Each row of a before or after table is a point. The points were changed in one or more steps. Then noise was added and the rows were shuffled. The steps act on columns, c1 being the first. Write out the steps. A step turns or swaps two columns, mirrors them in a line or flattens them onto one, adds a multiple of one to another, or multiplies or shifts one. Angles are multiples of 10 degrees, from the lower column toward the higher: turns from -170 to 170, lines from 10 to 170 but not 90. Use the fewest steps. Two steps may share a column if one is a turn and the other turns, adds or multiplies; they go together, in the order done. Otherwise the lowest column goes first.

Before:
[[ -4 -30]
 [-45 -32]
 [ 12  49]
 [ -4  64]
 [ 15  10]
 [-50  36]
 [-23 -24]
 [-20  -1]
 [ -5 -34]
 [-52 -23]
 [-44  10]
 [-82 -30]
 [ 12  53]
 [-32 -61]]
After (14 x 2):
[[-24 -51]
 [-23 -23]
 [-32  -8]
 [ 11 -38]
 [-33 -43]
 [-58 -31]
 [ 51  15]
 [ 66  -9]
 [-32 -87]
 [ 31 -55]
 [  7 -17]
 [  7  17]
 [-40  -5]
 [ 47   8]]
Steps: swap c1 and c2

Before, 9 rows:
[[  11   -4  -57  -18  -19    8]
 [-121  -16    8   -5    8    9]
 [  13   29    9  -24  -27  -14]
 [  12    7  -13   43    5  -15]
 [  14    1   13    5    6    9]
 [   6   18   10  -21  -27    4]
 [   5   35   -2    1   12  -14]
 [  14   12    6    2  -29  -31]
 [   4   28  -21    0  -37   16]]
After:
[[  1   3  21   7  13 -19]
 [ -7  15  14 -18  -6  -4]
 [ -5  16   4 -13 -22  11]
 [-12  19   8  -1  25 -10]
 [-11  19 -29   3 -75  -2]
 [ -1  -6 -48 -13 -92 -35]
 [  0  -2  -2  29   8 -20]
 [-27  37   1  -5   5  12]
 [  3  -7   4   2  11  13]]
Steps: flatten c1 and c2 onto the line at 120 degrees; turn c3 and c6 by 40 degrees; add 1.5 times c3 to c5; multiply c4 by 0.7

Before (9 x 9):
[[ 29  18 -13  45 -51   0 -50 -15 -16]
 [ 64 -59  38 -27  25  21  29 -50 -16]
 [ 64 -45  19  21 -39 -13 -46  39  40]
 [ -7  36  76  -7 -40  87  25 -36  26]
 [ 23 -45   2 -36 -47  42  -6  -5 -17]
 [ 62 -12 -10 -13  40  43   2  28 -37]
 [-21  -2  22  50 -62   5  26 -33  55]
 [-24  -1  66  18 -10  59 -53  26  39]
 [ 23  10  85  60  -6  -9   5   6 -29]]
After:
[[  6   5  30  17  70  36  18  18  18]
 [-35  -2  63  -1  -9  14  -1 -30 -48]
 [-22  37  42 -60  11 112  12  -8 -47]
 [ 72 -39  46 -28   6  -3  18 -31  19]
 [ 27   0  15 -32  18  82 -53 -30  17]
 [ 23 -49  41 -80 -36  46  12  14   7]
 [ 57  21  42  -6 -24  -5  -7  16  -7]
 [ 32  -9 -47 -62  -9  29  54  23  37]
 [ 21 -60 -13 -70  32  35  66  20 -42]]
Steps: turn c1 and c7 by 50 degrees; turn c3 and c6 by 30 degrees; turn c3 and c5 by 70 degrees; shift c4 by -50; turn c8 and c9 by 110 degrees; multiply c8 by 0.7

Before:
[[ 26  53 -30  51   0  -3   8 -27  25  32 -17 -60]
 [ 33   4  28  40  38 -15  51 -36  19  37  67 -35]
 [-53  48 -12  -2  55  -7  -7  34  -1 -40  68   1]
 [ 36  31 -41   1  -8  39  -9 -36  24 -33  73  14]
 [-10  51  19   1  16  59  69 -26   1  28 -24  40]
 [ -3  -6 -42  24 -51 -17 -36  46 -71 -27  68 -43]
 [ 26 -26  12 -10  40  22  29  58  36  58 -11  30]
 [-16 -47  26  30 -11  29  52  28 -13 -50  33 -55]
 [ 18   2 -86 -26  -8 -27 -13  -6   1  23  -4 -31]
 [-63  -8  -1 -61 -18  82 -47 -10  -6   3 -19   9]
 [ 34 -42   5  21  52  23  11  48 -50 -42 -33  42]
 [-55 -53 -90  20 -33  17 -32 -10  24  63   1 -60]]
After (12 x 12):
[[ 33  -4  14  22  -9  12 -11  -9  -1  20 -16  93]
 [-99  -1  -9  59 -22 -35 -45 -16  11  -5 -23   3]
 [ -9 -17   1 -38  56 -54  -5  39 -35 -52 -52   9]
 [-37  11  60 -44  -8 -11  54  32  45 -56  -4 -18]
 [-11  14 -29  14  43  37  28  82  -3  71  -3 -14]
 [-25   0 -21 -51  -9  49 -10 -45 -38 -20 -52  39]
 [ 28   4  43 -78  40  23  55 -47 -16  46 -22 -26]
 [ -9  -8 -40   1  53  42   6  62  66 -36  37  -9]
 [-36  21  45 -13 -32 -43 -32 -17  25  50  10 101]
 [ 19 -21  41 -62 -51  -4 -35  59  49 -29 -39  49]
 [  9  -5  54 -30  -1  19   5 -29 -60  36  44  42]
 [-61 -11 -35  15  13  11  68 -37 -37  31  18 -26]]
Steps: turn c1 and c6 by 70 degrees; add 0.3 times c6 to c10; turn c2 and c9 by -130 degrees; multiply c2 by 0.4; mirror c3 and c12 in the line at 140 degrees; turn c4 and c11 by 140 degrees; multiply c8 by 1.3
